Each wall is flat, endless, passes through zero and stands at right angles to its row. A trip goes straight from one point to another. List the walls that it crosses, first one first.
In the rows, zero is written as 128.

Walls:
(1): [139 161 120]
(2): [137 137 112]
(3): [176 127 110]
Trips:
[105 141  89] to [168 187 102] => 3
[172 167  40] to [61 75 55] => 1, 3
[ 97 150 146] to [177 192  90] => 2, 3
[150 150  67] to [131 177 119] => none
[212 141 123] to [116 153 103] => 3
[157 114 186] to [ 53 132 175] => 3
[131 199 178] to [116 105 129] => 1
[209 144 131] to [ 62 170 108] => 3
[ 50 117 122] to [ 73  54 112] => none

Walls:
(1): [ 62  92 136  92 212  93]
(2): [133 145 119 182 133 109]
(3): [152 124 119 121 105  74]
Trips:
[154  41 122  73 134 160] to [160  57 105 135 111 114] => 3, 1
[198 139  63 141  91 158] to [178  97 177 110 163 112] => 2, 1
[121 143  80 140 184 159] to [ 44 145 132 197 132 106] => none
[159 121 236  83 126  44] to [181 144 126  68 187  92] => none
[103 116  91  94 105 193] to [230 120 124 158 107 101] => 3, 2

Walls:
(1): [120 129  72  78 145 109 183 151 187]
(2): [122 153  97 121 134  95 141  62 107]
(3): [105 180  90  90 179 215 148 129 203]
(4): [108 105 101 163 155 139  58 161 147]
(5): [103 117 146  87 110 135 116  95 121]
(6): [158 115 138 166  79 146 147 144 137]
Trips:
[112 137 123 152  44 122 124  78 132] to [ 78 249 136 128 146 133 109 135 229] => 3, 1, 6, 4, 5
[117 139 162 105 116 141  84 111 134] to [165  78 103 161  82  37 114 199 114] => 3, 6, 5, 1
[142 138  85 105  97 128  30 169 122] to [133 108 144  60 149 117 148 117 190] => 3, 1, 4

Walls:
(1): [147 128 111 161 112 152 154  57 112 168 170 139 122 116]
(2): [164 133 172 114 113  78 107 100 143 153  93 123 165  74]
(3): [196 159 141 110 118 147 124 207  70 151 103 142 126 171]
(4): [146 129 117 115 117 143  61  93 140 146  98 162 121 195]
(5): [150 142 185 169 149 136 130  96 160  44 171  57 209 104]
(6): [118 141  97 146 112 180  67 149 153 135  91 116 154 176]
Trips:
[139 135 185 101 115 169 110 161 144 138 159 125 115 116] to [ 98 138 154 186 136 121  70  95  73 177 113 122 120 145] => 4, 1, 5
[ 87 160 177  76  88 123 139  97  57  99  91  96  79  99] to [116  34 132 105 159 145 130 125 197 101 107  80 166  67] => 3, 5
[166  75 117  67  96  28 151 175  88 157 132 129  84 126] to [120  57 112 131 139 144 152 106  64 133 141 160 146 101] => 1, 2, 3

Walls:
(1): [240 109 147  46 156  93 153 106  77 135 219 159 131  83 192 185  96  68
 133  57]
(2): [112 128  89  87 165 134 108 170  81  94  44 112 143  63 105  38 166  71
 161 126]
(3): [140  83 151 136  77 140 108 192 159 143 201 170 161 133 150 133 144 107
 145 150]
(4): [153 163 132 127 147 130 148 169 101 142 148 110 118  80  79 120 163  87
 166 217]
Trips:
[109 105  89 114 126 172 120 125 156 123 106 109 192 109 144 138 147 120
  78 137] to [ 85 195 152  91  93  70 128 122 214 177 151 121 143 150 121 139   7  99
 153 104] => 2, 1
[161 145  99  16  93 123 107 135  85 124 157 107  81  91 143 131 102 108
 108  95] to [132  82  96 133 146 113 165 126 187 131 139 114 126  84 105  90 170 127
 158  98] => 3, 1
[154 125  98 114 101 103 126 159  99 184 115 139 129 139 104 136  82 190
 128 223] to [163  57 101 117 136  83 166 109  52 207 187  84 189 103 160 133 128 116
 164  95] => 1
[110  85  88 100 133 129 110 170  99  98  57  73 125 118 115 124  84 117
 190 143] to [ 92 110  79 141  72 122  87 156 165  76 143  86  76 190 156 133 108  97
 118 101] => 4, 3, 2
[146 117 158 149 173 125 144 117 120 113 117 166 128 175 139 143 146 134
  34 122] to [109 133 145 184 142 172 148  52 219  87 128 165 113 180  86  82 105 107
 183 156] => 1
[133 162 107 143 149 117 193  90 116 125 104 184  92 168 141  98  58 100
 139 150] to [122 147  96 152 135 155  42 106 110 174 150 117  55 219 140 157 133 179
 102 130] => 1
[140  59 137 138 186  76 149 131 116 129 133 137 135 138 110 119 107 216
 125 145] to [154 103 154 122 141 141 127 123 118 131 148 133 160 126 124 182 113 111
 133  58] => 1, 3

Walls:
(1): [106 173 119 138  54 145 147 106  92 184 145 134 110  85  90 146 218 187
 165 146 127 133 133 199 133 151 130 119 113 158 154 172]
(2): [143  85 124 110 188 143  52 137 167  42 116 124 163  55 102 102 145 147
 167  88 190 102  31 163  54 132 129 132 105 122 125  72]
(3): [136  47  89 151 152 159 125  54 146 169 115 175  95  88 146  85 114 179
 123  52  64  62  56 175  90 123 129 189 165  93  53 184]
(4): [100 106 112  50 161 186 102 128 204  92  77  95 101 131  89  51 155 156
 129 184 124 102 112 103  88 157 111  43 116 154 197 131]
(5): [167 150  94 108 167 110 192 111  68 161 105 235 116  90 184  85 129 162
  66  75 133 237 142 185 114 167 156 154  91 146 143 156]
Trips:
[ 68 142  72 165  93 146 147 190  89 163 147 132  73  92 180 137  85  63
 106  79 154  51 111 148  96 189 109 133 101  27  94 213] to [153 142 193  83  45 147 196 109 101 100 173  97  77  63 115  42 157 208
 141  61 122 135  74 105 161 127 135  83  97 192  87  94] => 2, 4
[ 81 133 134 143 164  68 143 104 116  21  99 107  86 120 175 176 173  98
 103 119 189 114  94 114 129 146 119 205 130  82 152 140] to [132 128 164 155 202 239 100  83 150 181 137  88 135 152 196 166 210  77
  97 171 127 151  67  67 119 130 139 167 102 157 187  99] => 4
[111  74 104 191 117 143  43 127  91 149  96 137  91  74 140 208 154 149
  40  95 154  54  46 100  92  60 104  55 171  80 123 103] to [182 204 124 229  63 107  86 195 107 112  78 156 108 153  88 161 191 190
 218 128 178 134 101 114  59 163  95  91  81 145 196 145] => 1, 4, 3
[141 147  87  70  68 125 109  50  78 180 130  63 105 164 132 128 124 213
  77 160 173 190 134 122  92 108 152 201  72  27  86 105] to [114 177 193 111 169 151 196 158 196 143 108  83 107 120 112  68  53  85
 116 109 108 151  85  90 195 158 117 112 127 118 105 184] => 1, 4, 3, 5

Walls:
(1): [152 143  96 128 167 148 170 138 202 109 131 153 110 181 110 171 121 164
 112 146 141  85 176 176  51 141 138  65 111 147  87  90 131 190  91 112
 103 140 152 139 108 135 137 171 148 102 133 162]
(2): [140 144 131 128 131 100  97 114  98 102 120  97  84 117 155 105 139 174
 166 142 156 170 157 138  94 127 102 153 102 145 177 172 105 116 147 120
 157 114 129 139 125 146 119 164 149  40 136 134]
(3): [161 134 121 100 134  86  77 130 102  36  36  44 157 146 159 213 144 143
 153  72 105 135 127 135 170  69  60 149 180 108 120 152 249 131 112 133
 116 101  98 146 131 149  83  93 106 115 187 159]
(4): [ 97  84 140 137  93 104 121  92  99 140 155 143 159 101 155 176 164  58
 102 134 153 163  49  93  62 142 113 174 140 133 178 154  86 130 140 139
  93 174 104 134 142 158 147 144 139  91  91 131]
(5): [142 208  97 144 121 102 153 172  57  99 126 126  86  91 101 162 104 143
 133 111 146 116 153 153  49  93 128 143 109 154 122 113 190 102 173 200
  83 122 146 163 126 163 191 128 126 121 132 134]
(6): [143 105 166 168 134 117  76  80 136  94 119 130 195 148  91 169 150 130
 184  86 129 135 149 151 126 206  86 165 137 189  81 104 113 112 183 116
 112 106 152 101  82 179  99 131 122 145 146  99]
Trips:
[113 130 158 110 129 132 151  95 166 146 135 101 119 112  84 134  95 163
 118 130 135 189 153 129  99 188 117 111 107 140 155 151 118 102 180 115
 130  98 121  77  98 127 158  50 201 158 114 143] to [144 165 171 133  46  92 154 143 145 114 136 130 141 149 187 145 173 139
 126 153 135 107  88 126  92 125 125 140 142 101 120  83 143 136 117 146
 134 156  81  90 139 105 146 118 141 168 109 182] => 4, 5, 2, 1, 6, 3
[131 141 111 115  82 178 118 129  49 164 155  97 165 168  96  98  73  94
  98 131 129 119 126 108 143  63 175 134 108  88  98 154 163 125 116 111
  95 126 108 113 157 176 138  64  96 150 144 153] to [118 159 130  96 150 145  92 192 125 197 161 174  60 131 156 144 122 146
 113 118  76 130 117 117 131  81 155 144  96  76 138  72  98  86 172 156
 166  99  86 157 192  86 173 186  54 134 113 105] => 3
[123 138 132 106 147 112 136 170 150 130 109 106 158  81 160 142  56 186
  67 113 166  81  33 157  88 117  89 127 163 197 143 126 106  77 169 162
 141 136  95 156 167 103 180 136 147  99 142 154] to [ 65 189 151 146 140 142 140  71 118  92 196 111  73 173  92  98 149 134
  54  94 136 218 122 130 155 161 125 152 136 203 101 135 107  77  88 152
 117 172 145  85  76 194  67 136 150 134 132 120] => 1, 3, 6, 5
[ 77  79 115 152 113 134  96 158 133 173 167  73  71 133 125 131 139 139
 155 137 160  29 152 169 136 125 154  80 140 171 119 148 171 149 110 121
 162 108 214 109 144 160  82 127 107 186 113 106] to [105  86  99 105 111 123 148 162 101 121 161 146  70 173 156  99 142 174
 113  90 149 129  89 159 118  96  94 149  75 130 136 103  83  83 125  86
 143 133 112 132  90 140  77  46 186 184 132 208] => 6, 2, 1

Walls:
(1): [ 64  95 196 156 138 129  98 123 123 106  81 107 169 144 120 221 147 138
 154 113  71  91 155 128  92  52 166 200 127 114 102 125 170 144 110  92
 106  84  96 101 195 104  82 202 146  97 109 167]
(2): [178 124 157 213 141 106 107  44 135 163 111 164 188 138  91 120  93 177
 124 133 125 142 160 113 116  88 165 153  96  71 136 115 126 102 141 158
 107 123  81 125  98 140 151 121  78 155 106 212]
(3): [ 98 173 133 109 136 134 150 131 106 185  74 145 105  96 128  90  89 177
  88 101 165 127 157 101 120 119 110 138 171 142 132  78 118  68 117 108
 124 115 113 202  87  81 145 141 148  94  94 162]
(4): [144 176 102 116 106 124 197 167  63 108  78 142 128  60  81 137 174 105
 106 135 126  35 124 151  97 143 173 146 155 141 158 181  93 109 126 116
 105 117 126 206 106  60 151  98 149 130 112 126]
(5): [101 104 138 158 143 137 192 131 148 210 218 142 157 104 129 101 158  95
 145 105 168  99 127 109 159 117  88 116 111 149 129 130 144 202 129 130
 172 160 158 153  46 149 119 142 145 129 110 189]
Trips:
[112 101  87 120 109 120 114 131 185 117 121  97 158  74 128 131 104  95
  61 134 136  80 158 149  95  81 121 160 130  92 172 130  88  96  95 157
 122 124  24 103 118 170 180 115 147 124  95 114] to [155 120 127  97 145 115 130 156 152  13 140 153 134 148 201  66 200  96
  99 111 142 119 142  83 124 135 178 131  87 136 146  93 204 169 105 104
  94 128 154 120 151  34 138  82 127 121 156  97] => 3, 2, 1
[131 131 118 136  99 122 165  85 100 127  92 111 154 128 112 179 137 130
  98  85 132 129 108  92 120 132 185 109 135 128 171 153 115 115 153 136
 144 128  99 165 165 124 116 160 130  67 168 103] to [ 51  87  99 156  94 149 233  71  71  69 179 136 161 109 131 186 154 163
 147  88 118 106  74 139 102 149 225 150 176 100  94 109 215 134 187 124
  95 157 158 180  99  99 148 120 150  43 126 120] => 2, 5
[114 179 135 134 115 185  67 152 140 137  82 139 146 132 196  98 184  93
 187 141 144  44 135 130 154 119  98 169  61 102 143 231 114 183 134 101
 105  66 133  90 145 106 146 181  69 195  99 113] to [120 140  96 146  98 114 115 198  92  48 114 206 119 115 150 211 157 160
  86  75 135 118  77 158 189 161 126 130 111 112 126 122 146  99  97 157
  66 174 144 122 123 109 157  99  99 124 126 106] => 5, 1
[113  36 134 123 158 125 159 120 194 116 157  96  73 136  42 106 130 142
 163 113 126 157 160 160 133 205 126 110 139 122 153  84 121 170 125 137
 158 150 246 106  59  85 147 141 111 121 150 151] to [145 128 126 152 116 128 130 126 165 151 113 131 127 169 130 115 110 113
 138 113 127 135 136 120  60 135 103  49 125 116 102 147 119 106 102 122
 172 135 137 119  86 111 143 113 175 169 128  91] => 3
[138 144  91 110 122 123 166 108 136 133  55 126 145 145 177 101 162 192
  76 146  88 134 153 148  86  70  43 160 108  80  94 132 136 103 148  79
  79 110 107 183  53 123 163 173 133 117 111  61] to [154  85  81 113  80  93 129 151  77  45 121 101  93 117 150 125  66  69
 134 134  77 158 117 166 159 166  95 112 155  95 129 159  77 163 173  76
  91 160  83  97 156  64 147 124 103 180 184 175] => 1, 2, 3

Walls:
(1): [118 117  97 119 121 150 129 133 118 133 182 168 124 129 149 122 127 127
 145 108  90  87 158  73 193 147 103 172 148 123 137 119 139 110 160 159
 103 108 133 157 120 147 134  98 130 136 135 121]
(2): [168 166 117 195 111 148 142 179 118  83 122 143 158 162 102 139 129 105
  81 141 127 164 157 146 106 101 137 110 150 102  95 139 157 167 120 136
 127 151 160 128 151 111 138 153 107 124 113 118]
(3): [ 94 154 122 133 139  71 158 138 125 120 159  78 129  98 121 100 111 143
 108 126 159 109 109 143  91 103  98 141 166 131 113 161 143 133  96  97
 123 136 190  87 133 133 118 146 102  86 144  95]
(4): [148  95 113 150 192 138 116 122 128 111  98 121 129 138 139 111  89 139
 142 100  77 103 199 120 112  94 127 101 111 122 166 135 110 128 133 145
 122 103 186 189 145 109 105 118 159 129 111 142]
(5): [ 80 150 142 134 123 113  86 156 143 137 139 130 113  89 158 130 152 148
  40 106 127 159 176 172 125 113 115 128 116 138 164 121 154  49  77 135
  92 120 176 122 117 143 154 138 162 172 147 130]
(6): [136 127 151 123 162  71 123 138  54 173 118 145 136 120 166 158 121  65
 217 141  73 180 160  73 116 155 121 134 142 155 126 112 124 166 138 123
 109 127 116 116 104 160 150 163 137 152 150  93]
(7): [101 118 150 114 138 102  83 121  95 112 158 148 131 144 128 112 120 114
 172 139 166 189 170 162 111  93 124 138  97  81 164 128 117 112  97 117
 136 107 121 102  92 143 135 123 114 147 121 148]
(8): [237 128 109  89 102 132 157 176 135 178 151 127 171 168  89 117  59 102
   7 142 141 127 138  91 164 156 107 149 160 119 133 148 167 101 145 155
 140 149  82 129 141 168 113 128 114 196 131 154]
(9): [129 141 187 135 139 132 150 108 105 166  90  99 185 177 172 145 103 103
 136 181 165  98 139 126 134 123 160 109 113  86 128  80 162 142 133 160
  89 108 100 134  57 104 191 112 112 129 194 126]
(10): [121 174 150 176  94 166 185 167 128 155  84 122  82 159 112 130 134 137
 130 172 127 121  87 112  97 132  45 146 140  94  84 107 114 112 100 190
 159  78 132 135 178  85 101 147 147 167 155 151]
(11): [ 89 135 143 154 115 174 174 138 148  78 169 104 162 140 170 115 114  54
 110  96 106 118 104 107 104  71 155  94 173  59 137 145 171  79 104 124
 120 101 118 114  90 104 158 133 145 142 102 172]
Trips:
[135  78 118  98 159 122 107  84 137 142 100 108 145  64 104 160 109 168
 133 111 123 132 115  94 170 147 135 162 185 117 153 108 141 133 152 122
 143 140  86 160  86 112 101 108 127 144 119 123] to [122 167 122 169 170 125  84 118 107 122 111 111 101 153 105 146 127 146
  96  99 136 104 105 116 134  87 194 107  81 137 107 121 121 123 120 140
 124 122 114  76 118 108 117 100 110  86 117 119] => 9, 6, 8, 1, 3, 2
[184  54 106 102 185 134 127  80 106 143 126 143 121  96  96 148 135 171
  80 100 162 163 140 143 130 147 180 109 123 109 115  90  91  98 116 101
 124 125 124  52  85 114 135 111 137  99 121 162] to [187 136  98 157 119 133 141 110 114 119 136 110  91 105  92 144 114 168
 155 115 134  82 100 164 107 119 134  74 150  85 151  76 159 119 166 154
  37 130 142 106 113 176 116 107 120 138 119 118] => 9, 4, 5, 7, 3, 1, 2, 11
[ 90 120 144 189 115 141 113 122 100  87 149 128 142 115 139 156 103 107
 127 172 128 166  88 106 162 181 112 115 139  82 110 113 130 114 141  90
 121 105  98 163 123 114 151 134 119  98 142 101] to [181 170 129 143 153 177 101 123 158 101 118 136 144 170 113 139 115 191
 186 166 137 119 115  78  93 103 123 177  95 129 102 135 112 119  81 145
  91 164 153 188 113 115 166 135 127 134 122 107] => 7, 4, 11, 6
[155 158  49 153 131 197 153 142 154 168  76 163 169 145 155 118 151 122
 144  88 131 152 134 173 106 135 163 112  92  78 114 108 123 141 125 113
 103 109  77 116 153 120 164 137  86 114 118 191] to [144 172  91  99 141 147 121  93 131  63 150 150 136  99 126 137 132 122
 140 143 122 159 144 143 155 124 160 146 126 134 126 138 105 141 110 191
 157 120 120 141 105  93 163 128 191 137 135 119] => 8, 4, 10, 1, 5, 9
[163 112 162 137 116 164  79 125 138  95 116 174 125 106  78 125 161 158
 135  94 133 130 112 151 142  91 143 123  94  77 133 168 115 132 212 142
 149 138 177 145 154 192 187 143 117 134  83  72] to [114 114 163 108 146 121 125 119 159 146  74 159  84 119 148  81 126 108
  77 128  89 142 134 163 151  82  80 162 146 129 110  68 124  95  54 160
 117 173  95 110 143 165 141 151 106 118 129 145] => 5, 1, 8, 4, 10, 2, 3

Walls:
(1): [193 199 149 125  88 143  87 128 127  99 147 188 180 162 178 158 148  75
  82  72  46 109  41 152 132  78 127 150 195 163 165 117  52 112 112 196
 111  63 211 131 145  85 153 154  90 170  45 198]
(2): [158 122  98  49 147 126 114 178 126 141 110 163 167 102 130 170  93 123
 106  24 148 186 124 148 128 136 144 134 136 121 126 185 122 133  91 208
 127 146  84 129 163 210  70 130 148 129 112 163]
(3): [112 137 100 154 110 187 131  67 120 196 161 121 127 163 118 230 124 176
 124 122 130 133  91 109 108 111 142 153  53 181 112 100  81 136 120  72
 119 192 168 184 148 149 129 133 130  42 113 146]
(4): [183  85 126  78 101 125 134 150 130  66  81 183 173 167 207 149 136  74
 131 135 109 137 176  70  68 123  87  90 102  70 114 118 138 143  76 144
 155 129 133 203 120 193 177 109  50 166 132 160]
(5): [150 163 132 151 112 129 112 134 152 184 128 175 101  74  93 120 129 171
  83 163  37 109 110 139  54 164 127 159 163 100 110 152 120 165 145 102
 185 124 228 168 146 174 108  96  85 101 121 103]
(6): [120 135 165 168  78 102 118 149  94 137 171 127 162 140 147 133  95 160
 119  58 119 112  93 125 202 190 112  87 190 105 104 119 106 125 133 120
  98 111 189 144 127 191 114  81 179 186  95 163]
(7): [156 197 169 128 150 130 110 159 122  82 175  78 126 106  60 167 108 154
 127  67 136 165 160 102 163 155 137 133 105 163 107 101 144 113 171 182
  88 151 148 133 123  64 127 145 121 114  68  78]
(8): [121 110 166 153 136 126 123 118 114 133 104  68 113 154 185 131  52  88
 144 133 110 118 139 101 104 163 124 183 120 107  89 136 118 179 129 124
 142 192 113 154 129 144 175  93  84 168  54 135]
Trips:
[105  83 144 177 145  56 110  94 131 160 132  38 141  69 147 169 138 139
  77 112  73 105  96 131  91 139 150 146 162 125 108 161  94 170 143  61
 128 225 121 120 130 197 143 119 144 117 158 130] to [ 93 112  90 138  67 122  78  79  66 160  84 163 176 109 145  69 107 121
 133  96 113 148 103 123 199 138 111 139 153 205  99 131  67  84 127 119
 102  65  74 123 165  98 117 167 152  87 102 105] => 2, 1, 5, 8
[106  98 193 137  96  47 140 105  97  93  94 190 154 122 100  66  56 182
  96 137 168 104 135 220 132 160  70 143 161 125 181 157 109 102 127 141
 159  96 157  94 119 136 139 112  67 139 134 165] to [141  19  88 129  40 150 113  94  50 149 181 149 178 147 226 153 202 176
 201 116 135 130 104 161 145 121  87 128  62 101 114 110 177 118 164 132
 141  84 128 139 183 115  97 123 111 172 174 105] => 5, 1, 3

Walls:
(1): [ 94 117 106 157 149 120  94 121 136 165 164 158 124 132 160  77 153  95
 156 110 151 172 187 133 104  62 127 115  97 134 116 140 113 120 112  94
 164  99 130 147 140 106 117 147 142 164 158 181]
(2): [135  87 140 137 131 175 156 123 128 154  79 155 115  95 115 139 148 171
 136 232 169  91 112 202 159 114 126 181 150 154 142 106 164 100  67 115
 163 164 151 136 120 131 104  74 104 111 130 127]
(3): [ 96 146 115  78  78 131 139 107 178 116 139 116 126 151 152 114 112 113
 142 114 181 164 103 104 106 136 167 147 126  89 146 114 121 112 161  86
 165 148 152 105 149 122 103 180 113 197 163 147]
(4): [237  84 133 101 142 111 152 172 185 100  87 150 119 109  99 120 208  57
 143 188 172 115 210 119 129 115  85 128 165 177  75 123 103  66 142 157
 176  81 108 102  98 124  97 159 187 180 155 126]
(5): [110 181  98 115 135 152  83 139 127 104 136  83 125 101 176 145 142 166
 105 124 115  90  84 157 118 178  95 168 101 112 143 152 125 103 184 130
 110  95  65 123 175 130 111 137 131 191 142 182]
(6): [135 163 124 112 164 147  79 127 130 136 136 172 119 184 130 125 136 103
  78 120 194 144 158  74 116 144 122  97 179 168 132 140  76 114 113 154
 174 146 118 144 168  82 174 159  84 152 166 151]
Trips:
[120 101 108  98 112 124 123  98 128 127 143 138 142 150 156 132 107 107
 119 137 147 195 165 175 125 170 116 153 143 133  92  84 143 128 112 162
 141 106 114  69 161 133 153 144 136 112 146 201] to [108  94 249 151 182 129 172 116 179 141 182 108  98 158 103 126 215 117
  87 142  80 136 154 116 147 136 142  87 163 114 156 140 166  84 137 174
 159 169 139 133 176 142 169 106 155  74 168  88] => 5, 2, 3, 1
[165 113 109 130 165 158  82 122 165 110 147 192 121 116 116 138 115 111
  61 174 106 170 144  91 126 126 172 142 139 124 105 117  74 100 149 138
 132 116  92 125 156 136 137 203  88 114 141 184] to [ 64 136 178 101 136 185 148 101 125 147 149 146 106 159  84 110 100  80
 121 155 108  96 157 116 125 159 171 123 104 134  98 174 152 100 113 175
 139 157 117 201 120 107 198 159 157 154 124 137] => 5, 4, 3
[102  79 147 153 104 134 139  94 131 129 206 163 129 135  62 122 130 157
 124 121 158 120 163 115 139 128 109 136 189 197  99 174 110  94 155 155
 108 127 100 118 126 110  81 193 178  84 131 116] to [132 115 153 119 155 183 135 128 201  74 133 111 190 133 133 134 119  85
  91 116 100  89 154 129 173 129  86 158 103 146 140  80  85  60 105  93
  83  43  91 138 116 148 131 159  59 189  83 197] => 5, 3
[106  67  77 133 139 150 136 141 120 170 168  75 171 116  81 121 179  96
 106 152 169 213 121  79 110 140 131 128 106  96 124 159 130 114 129 105
  80 131 185 130 159 143 121 119 140  43 106 134] to [122 117 168 134 177 130 171 155 120 187 101 188 171 141  66 173 203 124
  90 123 127  66 129 152 106 151 108 204 129 106 129 147 196 153 138 171
  65  78 121 129 124 138 109 131 140 118 128 150] => 2, 1, 4, 5
[ 80 117 108 147 103 120 104 129  63 116 126  83 203 123 154 116 221 121
 136 105 168 133 117 159 119  96 117 104 157 108  96 123 134 149 147  87
 113 122 136 129 122 103 143 131 154  77 183 106] to [145 145 225  65 127 146 143 106 133 139 157 227 140 155 148 109 127 236
 138 148  81 191 148 169  31 148 142 135 101 123 101 165 127 125 105 180
 105 155 111 117 146 126 154 167 156  97 128  72] => 1, 6
[107 137 141 144 119 156 104 139  99 122 127  99 106 123 132 160 126 144
  95 186  81 103 117 166 133 202 151 110 168 141 120  88 182 114  81  61
 161 138 143 142  96 177 106 125  46 151 147 130] to [164  85 125 112 119 118 159 102 112 126 185 137 157 174 220 138 156 142
 189 127  84  98 144 130 116  98 138 165  79 101 189 131 124 122 155  85
 145 108 134  59 171 100 150  92  80 122 142 138] => 3, 1, 2
